Each row of a before or after table is a point. The points were changed in one or more steps. Then noise was added and the rows were shuffled. The steps act on how far a point lies along the listed directions, d1 being the first. Name the steps. A step turns or swaps two directions, mirrors them in a line or flattens them onto one, adds a multiple of one to another, or multiplies one. Angles are multiples of 10 degrees, from the lower direction toward the higher: turns from -170 to 170, lines from 10 to 170 but not 90. Use the fewest steps. Two steps may share a direction if one is a turn and the other turns, adds or multiplies; they go together, in the order done. Otherwise the lowest direction goes first.

Directions:
(1): [-65  -3 -39]
(2): [-27  59  40]
(3): [ 28  48 -52]
Before, 13 rows:
[[-16 -11 -82]
 [-24  23 -13]
 [ 46   7  -8]
 [-53  -1 -15]
 [-12 -21  41]
 [-14 -11  45]
 [-22   8  17]
 [  0  -5 -95]
 [-23 -32 -93]
 [-23  11  18]
 [ -1  14  14]
 [ 12 -12  27]
 [-46  14   4]]
After, 13 rows:
[[-82  17   9]
 [  5  40 -22]
 [-89  31  -4]
 [ 40 -21  20]
 [  9 -27   3]
 [-93  21  30]
 [-20 -26 -14]
 [ 36 -14  29]
 [-10 -46   4]
 [ 30   9   9]
 [-30 -42  19]
 [ 13 -12 -11]
 [ 11 -29   1]]
Steps: turn d1 and d3 by -60 degrees; multiply d2 by -1

Directions:
(1): [ 35  44  47 -49]
(2): [ 9 46 23 71]
(3): [ 53  26 -65  -2]
Before (8 x 4):
[[ 10   5 -27 -30]
 [ 22  21 -32  -8]
 [ 11  26 -13   7]
 [  0   0  19  -2]
 [-14 -10 -18   4]
 [  2   8  18 -20]
 [  5  -2   7  11]
 [ -2  -3  12 -10]]
After:
[[ 51  51 -50   5]
 [-10   6  33 -15]
 [ -2 -16   4  -3]
 [-14  -3  31  -3]
 [-19 -15  37  -9]
 [ 34  20 -62 -18]
 [ -7   6 -12  21]
 [ 75  47 -95  -9]]
Steps: mirror d1 and d2 in the line at 170 degrees; multiply d3 by 3

Directions:
(1): [ 58 -77 -28  37  -7  10]
(2): [-43 -45  79  36  14   1]
(3): [ -6 -44  12 -69 -46 -51]
(4): [ 40  30  47  13 -76  31]
(5): [-67  -9 -48  36 -58   9]
(6): [-17 -26  -2 -52   7  89]
Before (12 x 6):
[[  9 -30 -24 -57 -19  19]
 [ 17  -7  23  51 -41  -3]
 [ -8 -22  18  35  26  -7]
 [ -3  -3  28   9 -51 -28]
 [-26  16  23  32 -44  -3]
 [ 15  13  13  10 -35  26]
 [ 19 -11  41  -1 -40 -24]
 [ 41 -33 -38 -48 -29 -13]
 [-22  -3  -2  32  23 -17]
 [  4 -38 -58 -50   8  -5]
 [ 22 -22  12 -29 -30  12]
 [ 14  35  18  37  38  -8]]
After:
[[ -4  -9 -22  95  18 -11]
 [ 35  -6   6  93 -20 -31]
 [ 14 -20 -11  55 -16 -60]
 [ -4  20  36  33   0 -21]
 [ 21  18  16  34  23 -71]
 [-20  40  11  53   8 -32]
 [ -6 -32  -1 -96 -28  82]
 [ 26  -5  -3 -70 -58   8]
 [ 19 -29 -24  18   5  30]
 [ 31 -41  16  13 -26 -65]
 [-19  22   0 -82 -34  49]
 [ 18 -48   1 -54 -26  31]]
Steps: swap d1 and d4; multiply d2 by 0.7; add -1.5 times d5 to d3; multiply d6 by 2.5

Directions:
(1): [-10  50  95  24   8   3 -35  26]
(2): [ 32  60 -10 -90  30 -15   5  14]
(3): [ -1 -85  49 -56  19 -15 -28  -4]
Before (12 x 8):
[[ -4  18  -1  20  -2  -1   7   6]
 [ -3  47  10  19  -3   8  -8   8]
 [ -1  25  -1  39  -4   1   5  -6]
 [  8  15 -30   7  -5   3   9   0]
 [  1  26  11   9   7   5   0  12]
 [ -6   2  31   1   5   1 -15   6]
 [  0  33   5  -5   5  -4  -2  -2]
 [  5 -14  -8   8  -6  -5   0  -2]
 [  8  33 -29   4  -3  -6  16   1]
 [  2 -11  -4   8  -5   4   2   3]
 [  0   4  14   2   3  -3  -3   1]
 [  1  -6 -22 -13  -3  -1   9  -2]]
After:
[[-13  48  72  31   5   7 -27  20]
 [  9   1 -20  -7  -2   3   8   3]
 [ 12  -5 -34  -6  -5  -7  11  -4]
 [  2 -40 -59 -16  -9  -1  21 -15]
 [ -7  33  95 -10  17  -1 -46  22]
 [ -4  19  66   3  16   2 -23  20]
 [-10   2  53   2   8  -5 -24   0]
 [ 12 -38 -40 -34   3  -6   8 -10]
 [  1  11  29 -15  12  -9  -7  13]
 [  8 -43 -16 -36   7 -16   5  -9]
 [ -3  19  35  13   4  -2 -10   7]
 [ 12  27  41 -25  21 -13 -14   5]]
Steps: multiply d1 by 3; turn d2 and d3 by 140 degrees

Directions:
(1): [ 50   2  54 -37  34 -66 -14 -54 -45]
(2): [-15 -54 -33 -71 -39 -52 -19  -7  59]
(3): [-42  87  31   0 -57  -7 -26 -49  28]
Before (14 x 9):
[[ 12  14   7   1   1  10   0 -11 -26]
 [  9   0   0  25   1  18   9   1  -8]
 [  5  26   4  18  -5   5  -5 -22  -7]
 [  6  -1   4   5   7  17   8   4 -15]
 [-27  16 -20  28 -40  42   3  17  34]
 [  3  -4   2 -21 -10 -23 -12   0   5]
 [  4  -3 -11  -4   3  16   8   4   0]
 [ -4 -15  -2 -10   0 -14   0   5   7]
 [-13  -6 -14   5  -4   6   3   0   3]
 [-16 -50 -34 -78 -53 -44  -6  -7  72]
 [ -8  15  11 -10  -2 -11  -5 -20  12]
 [ -1  16   1  12   9  -4  -4   4 -10]
 [ 11   3   2  -8   5  -6  -4   2  -3]
 [  2  -5   5   5  -8  13  -5  -5   0]]
After:
[[ 18   4   9 -12  11 -15  -6  -6  -9]
 [ -1  18   5   8   8  -9  -7   1 -10]
 [ -4  -1 -17   3   0  26  10  11   5]
 [  0 -17   0 -10   4 -14   1   5   3]
 [  2   5   6   5   4  19   8   4 -12]
 [  6  25   7   9  -8  -5  -9 -29  -4]
 [  1   7  -3  30  -8  25   9   4  -1]
 [ -1  -5   2   6 -11  15  -7  -4   3]
 [ 15 -11  10 -27  -1 -35 -14  -4  -5]
 [-23  -6 -24  14 -11  20   6  12  11]
 [ -6 -78 -52 -71 -35 -30   7  19  67]
 [ 19  18  17  -7   2  -4  -5 -24 -33]
 [-71  10 -69  54 -72  95  14  63  78]
 [  0   8  17 -20   4 -23  -7 -27   8]]
Steps: multiply d1 by 2.5; turn d2 and d3 by -20 degrees

Directions:
(1): [-13  -8  25 -28  95  17 -54  52   9 -10  -7]
(2): [-18  17  42 -33  31  31  68 -34  54  49  15]
(3): [ 37  -7  25  28 -20 -21  10  62  28  59 -70]
Before, 14 rows:
[[  2   5  -1  -8  25  -3  -5   8 -11 -22 -10]
 [ 24  -9  11   3 -36  -2  11  -9  -5  18 -30]
 [  6  -7  -2 -10  42 -12 -43  32 -18 -18 -22]
 [ -9  -9  -6   5  30  13 -21  -7  10 -36 -10]
 [ -5 -20 -11   3   1 -23 -43  15 -19 -33  20]
 [ 12  -3 -19   8  -4  -5 -57  27 -29 -24  -3]
 [ 39 -18  38   7  14 -13 -21  73  33  75 -77]
 [ 18 -22  -2   6  11 -18 -59  46 -15  -7 -24]
 [ 21  -7  14   3 -29 -16  -6  12   2  -1 -24]
 [ 18  -3  -4   8 -34   8  11   2   9  37  -8]
 [-16  14  -2   0  17   4 -13   1 -21 -34  19]
 [ 18   2  41  -3  28   5  -6  51  25  71 -42]
 [ 41  -9  59  -2  38  -9  42  56  79  95 -69]
 [ -4  17  -5 -10   2 -21  -3   6  15   3  12]]
After, 14 rows:
[[ 14   4 -21  13 -33  -8 -26   3 -22 -13   2]
 [ 16  -4  20   0 -29 -11   8   5   9   8 -22]
 [ 47 -23  21  20  -7 -25 -37  80  13  61 -82]
 [ -6  -9 -17  14  11   6 -23 -11   2 -42 -10]
 [-14  15  -8   6   4   1  -8  -5 -24 -35  21]
 [ 20  -7  22  -6 -21   7  22 -11   9  28 -27]
 [ 25 -18 -12  18 -27 -25 -38  27 -18  -2 -22]
 [ 49 -19  40  11  44 -26 -14  91  47  61 -79]
 [  5   5  -7  -1  10  -8  -6   5 -17 -24 -10]
 [ 26  -6  25  11  14  -7 -37  66  -1  48 -49]
 [ 13 -10 -18   6   3 -25 -36  20 -32 -26 -22]
 [ -4  17  -6  -8   1 -21  -4   9  11  -1  13]
 [ -5 -18 -13   8 -20 -25 -20  -3 -13 -24  22]
 [ 13  -4   7  -1 -15  14  16   4  19  42  -7]]
Steps: multiply d2 by 0.7; turn d1 and d2 by -50 degrees

Directions:
(1): [-29 -56  18  -4 -68 -61 -10   8   1 -71  24 -61]
(2): [-20 -95  42   8 -17  12 -12   6   0  87 -51  -3]
Before (9 x 12):
[[  1  -1  -5   2   1   4  -7   2  10   9   5   7]
 [ -4  29  -6   0  16   0   7   0   5 -11   7   4]
 [-15 -22  21   6 -24  -6  -1  -3   0   2  -5 -17]
 [-16 -68  36   9  -6   8  -7   7  -4  30 -31  -8]
 [ 13  15   1  17  41  51   3  -4  -1  95 -37  43]
 [  8  27  -5  -2   8  -2   1   8  -1 -18  14  13]
 [  1   7  10   2   1 -12   1  -6   6 -29   7 -13]
 [  6 -19 -12   3   2   7 -11   8  16  14  -6  -6]
 [ 16  22  -4   3  10   5   1  10   0  -2   3   4]]
After, 9 rows:
[[ 12   6   4   4  10  10  -1  12   1  19 -10   6]
 [-10   7   7   3 -21 -13   2  -4   0 -30  12 -19]
 [  3 -21 -13   3  -7  -1 -12   9  17  -1   1 -14]
 [  0  -9  -2   2  -4   1  -8   3  10   8   4   4]
 [ -4  16   1   2  22  10   6   2   6  18  -7  12]
 [-23 -82  37  17 -28   4 -11   5   0  76 -40 -12]
 [-19 -49  23   2 -29 -26  -6   7  -4 -46   7 -35]
 [  9  23   3   3  19   2   4  -7   6 -16   4   3]
 [  9  16   1   0  17  12   0   7  -2  14  -3  24]]
Steps: turn d1 and d2 by -70 degrees

Directions:
(1): [ 84  51 -34  18  41 -38 -10 -27  35  85 -17 -48 -16 -27]
(2): [-33 -39  46 -10  29   3 -91  36  35 -18 -31 -85   4 -46]
Before (10 x 14):
[[-39 -40  53 -13  27   4 -88  26  33  -8 -40 -92   9 -36]
 [-30 -24  16 -13  15  -9 -58  20  23  -3  -6 -61  18 -41]
 [  0 -22  -5   2  -5 -11 -20   8  31 -21  -5 -26  -2 -13]
 [-20  -1 -19  -4 -15  12   4  10  -7 -11  11  26   1   6]
 [-17   4  -4   0 -24   3  18  -5  -9 -23   4  26   9  22]
 [ -9   8  -2 -11  -1  14  10  -2  -4  -2  10  16  -1  17]
 [  2  17  -3  10   7   0  22  -8   1  11  11  -5 -21   6]
 [-26   1   7  -1 -16  17  -1   8  -1 -25   6  14  -6  24]
 [-13   0  -6  11 -17   5  10 -11   1 -11  -3  10 -13   0]
 [ 79  71 -41   7  35 -41  -2 -35   8  83 -21 -33   6 -17]]
After, 10 rows:
[[  3  22 -12   5 -13   8  18  -7  -1  -1   9  23 -10  28]
 [-50 -28  47 -24  21   4 -92  33   8 -30 -37 -72  28 -37]
 [-11   1  -6  11 -17   5  11 -12   2 -10  -3  11 -14  -1]
 [-11   5 -24  -2 -13   8  10   5  -7  -4  11  30   0   7]
 [ 28   0 -25   9  -3 -21   0  -6  31   4  -2 -16  -7  -7]
 [-12   7  -7   0 -23   1  22  -8  -9 -18   4  28   8  23]
 [ 77  49 -26  15  39 -36  -7 -36  33  95 -25 -56 -11 -18]
 [ 40  31 -33   5  23 -34  -8 -18  23  60   2 -39   6 -29]
 [-26  -3  16   4   4   9   2   6   1 -13   7 -14 -16   3]
 [-11   5  -1 -12  -2  15   7   0  -5  -4  11  16  -1  17]]
Steps: swap d1 and d2

Directions:
(1): [ 20   8 -32  44 -87   4 -81  -1 -25  29  77  -8 -17 -41]
(2): [ 27  35  41  15 -77  77  14 -52  62 -43 -25 -25  14  35]
(3): [  4 -44 -18  33  11 -73 -49 -34  26 -32 -15 -66 -49  77]
(4): [ 77 -78   5 -68 -26  -7 -40  22 -16 -56 -37   2  39 -35]
Before, 9 rows:
[[  5  32  18 -22 -43  49  26  -6   0   2 -11   4  39 -23]
 [-29  72  34   6 -25  53  74  -7  20  14  17  25  12 -18]
 [-22 -24  -3 -14  67 -37   7  12  -3  -7 -43  -9 -21  18]
 [-27  51  36 -23 -14  68  83 -14  25 -24 -30  14  40  -7]
 [-13  33  16 -21  38  30  53   7 -14  13  -3  35  32 -13]
 [ -2 -24  -5  -4  32 -39  -9 -12 -20 -29 -10 -15  -3  30]
 [ 18 -31 -10 -26  32 -19  12  11 -18 -25 -30 -13  17   4]
 [-16  23  15 -10  45   8  69  16  -3  28   7  26  28 -15]
 [ 22 -40 -14 -16  21 -37  10   0  -6 -10  -6 -12 -12  -2]]
After, 9 rows:
[[ 31 -35 -29  -2 -13 -25 -36   7 -28 -16   6 -23   2 -10]
 [ -2  44  52 -49 -12  66  95  12  15 -14 -21  45  47 -39]
 [ 24  -1  14 -44  15  25  24  15 -23 -10  -9  33  46 -32]
 [  1  48  20 -24 -49  67  36   2  -6  15  -1  19  48 -42]
 [ 24 -39 -26   6  -3 -46 -20  -6  -8  -2  18 -23 -27   1]
 [ 26 -23  13 -38  28  -3  37  23 -11  -3  -9  20  43 -27]
 [ 19  25  39 -63 -51  90  63   9   2 -37 -31  36  75 -63]
 [ 18 -62 -17 -17  27 -56 -50  14 -13 -27 -35 -26 -23   6]
 [ 11 -33 -15   5  10 -47 -37 -14 -24 -31   3 -24  -9  25]]
Steps: turn d1 and d4 by -80 degrees; add -0.7 times d2 to d3

Directions:
(1): [-28   1 -12 -34  61 -90  13   5 -15 -55 -39  30 -40  25  -3 -33 -35  28]
(2): [ 16  46  -4   6   6 -20 -79   0  19  67 -26 -13 -95 -29 -11  -6  18   4]
Before, 11 rows:
[[ -5 -23   8  15 -59  74  19   6   7   1  21 -10  70   1  -3  22  15 -21]
 [ 14  25  -2   7 -24  33  -8   1  -3  25   8   0   4 -36  -1   4  22  -5]
 [ -7 -30   5  17 -25  23  48   2   2 -33  31  -4  78   7   9  11   7   1]
 [ 17  21  10  23 -19  41 -34  -5  18  42  -1 -11 -27 -12   2  20  29   4]
 [-18  -1   8 -12  25 -28 -10  -7   8 -25 -28   7 -24  14  -8 -11 -11   7]
 [ 32  34   4  13   5   3 -58  -2   2  55 -19 -23 -62 -38  -3  -9  32  -7]
 [ -2 -52  -1 -22 -11   1  77   7  -5 -72  13   7  95  45  19   9 -23   3]
 [  2 -36   7  30 -37  48  28   7  11 -24  37  -7  71  22  10   8   5 -20]
 [ 11   9 -13  12  -5  -8 -12  -1 -10  13   3   0   0  -5 -12   7  -1  -7]
 [  5  18   6   8  -8  31 -26 -19   8  64   0 -27 -34 -21  -9   8  30  -4]
 [ -3 -14   7  -5  -6   6   5   1   2  -4  17  -2  23  16   1  -4  -9   1]]
After:
[[  4  27   5   6  16 -12 -42  -4  13  25 -25   3 -64  -2   1  -5  14  20]
 [ 11  -5   5  37 -50  53   0  -1  21  31  35 -24  46 -17   2  20  27 -12]
 [  5   7 -13   7   4 -17  -9   0 -13   7  -1   2  -4   0 -13   3  -6  -5]
 [  9  16   5  21 -55  64 -46   2  21  59   5 -25   1 -26 -15  18  31 -16]
 [  2  -4   6   5 -11  16  -8  -2   4  14  19  -9  18   9  -1  -4   0  -1]
 [ 20  -6   5  45 -52  59 -32   5  30  36  31 -24  17  -4   5  11  26 -25]
 [ 12  36  -2  -4  -2  -3 -23   7  -4  21 -15   7 -29 -36  -3  -9  16   6]
 [-22 -18  10 -10  18 -12  19  -5   4 -37 -13  12  11  17  -5  -6 -12   3]
 [  7  24   0 -13  51 -59 -32   2 -15   1 -42   2 -69 -10  -1 -35   4  14]
 [-12  21  -6 -13  29 -22 -22 -15  -5  37 -26 -12 -62  -6  -7 -12  10  15]
 [ 29 -34   7  10 -65  76  34   2  15   7  36 -29  96  10  19  33  12 -18]]
Steps: turn d1 and d2 by -60 degrees

Directions:
(1): [ 42  29  15  40 -25   9  -1  75  30 -16 -23 -22 -47  50  63  28  30 -40
 -62  54]
(2): [ 50 -17   4  39  16 -23  82 -45  36  23   6  41  16  26  34  18   8 -40
  95  36]
(3): [  4  36  55   1 -63  50  13 -20   0  38 -24  15  73 -39  75 -41  47  37
 -12 -19]
(4): [ 29  26  85  -1  46 -54   2 -24  20  83   6 -51 -13  14  -7   9 -26 -23
 -37 -66]
(5): [ 28 -34  -7  67  14   3  23 -78 -80 -22  34 -36 -35  -8  30 -56  -8  14
 -53  27]
(6): [-23 -66  32  74 -25 -66 -66 -10   6 -31 -33  -4  26 -53  28  66   2   0
  11 -12]
Before (9 x 20):
[[ -6  -2   9  -8   1 -13  -4  -6   4  16   4  -5  12  -9 -26  12  -9   1
   12 -27]
 [-11 -23 -16  15   5 -16 -26 -14 -21 -14  13 -17  -4 -11  -2   5  -1   4
  -22   5]
 [ 27  -8  -5  -2  12   6  52 -32  15  21  15  14   2  15  18  -4  10 -24
   35  16]
 [ -7 -12   3  21 -11  -8 -13  -3  23 -15  -9  18   9  -5  24  28   8 -14
   17  15]
 [-12  -7 -29 -16   6 -11 -20  27  10 -21 -10  10  -8  -6 -23  17  -2  -1
   18   7]
 [ -6  -1   8 -10  -3   1 -21   5  -4   5  -8  12  13 -17  -7   1  -6  10
    5 -13]
 [ -4 -15 -11  29 -42  19 -26  38   4 -40 -13  -9 -17  -1  18  27  19   2
  -25  36]
 [  9  -7 -11  10  16 -14  11  14 -14  -5  13 -10 -32  12 -15  -9  -6  -9
    1   9]
 [-14 -19  12  18  -9  -2  10 -41 -31   1   3   2  30 -23   0 -26  -5  11
   19 -15]]
After:
[[ -8  -8 -28 -10  -4   4   9  -5  13  -3   5  24  24  -1  -1  10  14  -3
   36  15]
 [  1  23 -21 -14  -1  33   0  24   4 -19  11  -2 -29  27   9  -9   5 -13
  -34  27]
 [-27 -28 -13 -13  12 -15 -45   4 -13 -16   6 -27 -23 -17 -27  16 -14  -2
  -34 -20]
 [ 55  28  -7  51 -51  49  27  75  27 -33 -15 -15 -53  59  80  18  49 -36
  -57  95]
 [-65 -25 -16 -46  -2   7 -13 -45 -34  -3   8  26  61 -54 -66 -33 -22  41
   61 -55]
 [ -2   3   2 -21  10  11   8 -26 -17  20   8  19  19 -18 -18 -23 -10  19
   21 -17]
 [ 11 -14  -1  24   2 -26   3  29   7  -8  -4  -2 -22   9   0  18   4 -18
   17  14]
 [ 23  -2 -20   3  23  -4  31 -26 -13   1  12   2 -16   6  -6 -22  -4  -5
   16  15]
 [-14  -4  -3 -30  16  -6  13 -38  -9  25  20   7  25 -18 -51 -15 -20  16
   37 -41]]
Steps: multiply d1 by 3; mirror d2 and d3 in the line at 110 degrees; turn d5 and d6 by 140 degrees; turn d4 and d5 by -50 degrees

Directions:
(1): [-16  -4  26 -58   8  56 -64  -3   7 -38 -24  55  24 -36  18 -61   2 -19
 -44  10  31   0  -1 -26]
(2): [ 95   2  45  10  -9  17 -38   4  16  20 -11 -18  21   2 -41   0 -22   6
 -42 -29 -37  67  -7  37]
(3): [ 24   9   8 -30  20  17  50 -77  30  51 -10  24  31  -3  12  44  -4  48
 -39 -21   2 -32   4 -58]
Before (12 x 24):
[[-63  -4  23 -78   5  37 -45 -16   5 -70 -21  59  21 -27  28 -26  21 -37
  -28  12  44 -18  14 -54]
 [-70   6 -40 -26   4 -11  48 -63  24  23  12  20   2  19  67  32   5  40
   33  10  16 -58  23 -73]
 [ 73   7  32 -35  12  51 -74   5  13   0 -33   4  26 -27  -9 -26 -21  19
  -84 -18   0  33  -9  -5]
 [ 17 -11  31 -54  11  45 -39 -42  24  14 -20  40  13 -39   8 -23  -9   9
  -73  -6   2  -2  10 -21]
 [-28  16 -10  42  15 -42   6  45 -18  -2  23 -47  -8  18 -32 -23  20 -26
   43 -12   3  27   3  77]
 [ 31  -7  16  55 -35  -5  16  47  -4  -3   0 -54 -23  13 -35   9 -25 -12
   45  -8 -20  49  -3  57]
 [-38   0 -14 -37  45  16   9 -13  -4 -25  -1  43  -6 -24  17 -31   1  -3
  -15  20   8 -37   7 -30]
 [-32   4  24 -33  19  46 -28 -12   7 -14  -5  54  -3 -27  21 -24  10 -14
  -11  -9  -1 -37  -3 -42]
 [ 75 -19  48  -2  14  25 -44  -5  -6  10 -22   7   3   2 -14 -21 -22   5
  -31 -35 -23  77 -17  41]
 [  2  -9  43 -57   6  75 -36 -44  28  27 -45  57  42 -23   7 -77 -20   2
  -53 -14  39  -2 -18 -26]
 [-30  -1 -14  59 -19 -42 -48  74 -26 -38   5 -55 -37  23  -4 -37   5 -37
   41  25 -11  27  14  69]
 [  8 -18  20  54 -46 -25 -53  85 -34 -54 -13 -29 -36  21 -15 -40 -21 -52
   32  10 -12  35 -16  85]]
After (12 x 24):
[[-75 -20 -15 -29  31  11  -2  -9 -30 -32 -12  51 -26 -10  54 -34  11  -9
   24  10  42 -26  -5 -23]
 [-20   6  -4  25  12 -12  37 -13   2  21  20  -1 -27   8   5  33   7   5
   35 -21 -30 -39  -2 -21]
 [-85   4 -52 -36  22   5   4   1 -17 -25  -7  20 -16 -21  57  -9  17  13
    1  29  58 -82   3 -63]
 [  0  16   4  42  13 -32 -12  48 -14   4  20 -47   2  17 -42 -24  14 -25
   23 -21  -7  49   0  85]
 [-64 -14 -27 -31  14   1  25 -43   7  17   2  30 -16 -22  39   5  12  13
  -14  18  21 -62  15 -44]
 [ 11   4 -21  16  36 -26  54 -11   0  14  14 -11 -18   9 -14  21  -9  14
    4   3 -33 -11   3   5]
 [-37   4 -27  30 -10 -68  78 -11  -8   0  26 -44 -24  43  -2  89  20   0
   51  -1  -8 -22  15  -8]
 [-19 -15 -17  89 -51 -70   3  87 -44 -36   8 -56 -60  43 -11   3 -13 -43
   78  15 -20  11 -13  86]
 [ -6 -12  22  13 -27  29 -16  46  -5 -33 -12 -13 -11 -11 -14 -33 -17 -27
   26   6   9  34  -3  32]
 [-85  -9 -29 -10   6   3  69 -41   2  47  -8  26  -3  13  33 -21   0  12
   34   9  52 -76 -12 -41]
 [  1   3 -22  95 -27 -69 -21  77 -27 -12  16 -90 -48  41 -21  -2  -2 -23
   59  13 -37  41  14  93]
 [ 65  11  29 -21  -7  21 -20 -58  45  43  -8   3  37  15  11  18 -29  46
  -35 -34 -32  39  13 -23]]
Steps: turn d1 and d2 by -130 degrees; add 1 times d3 to d1
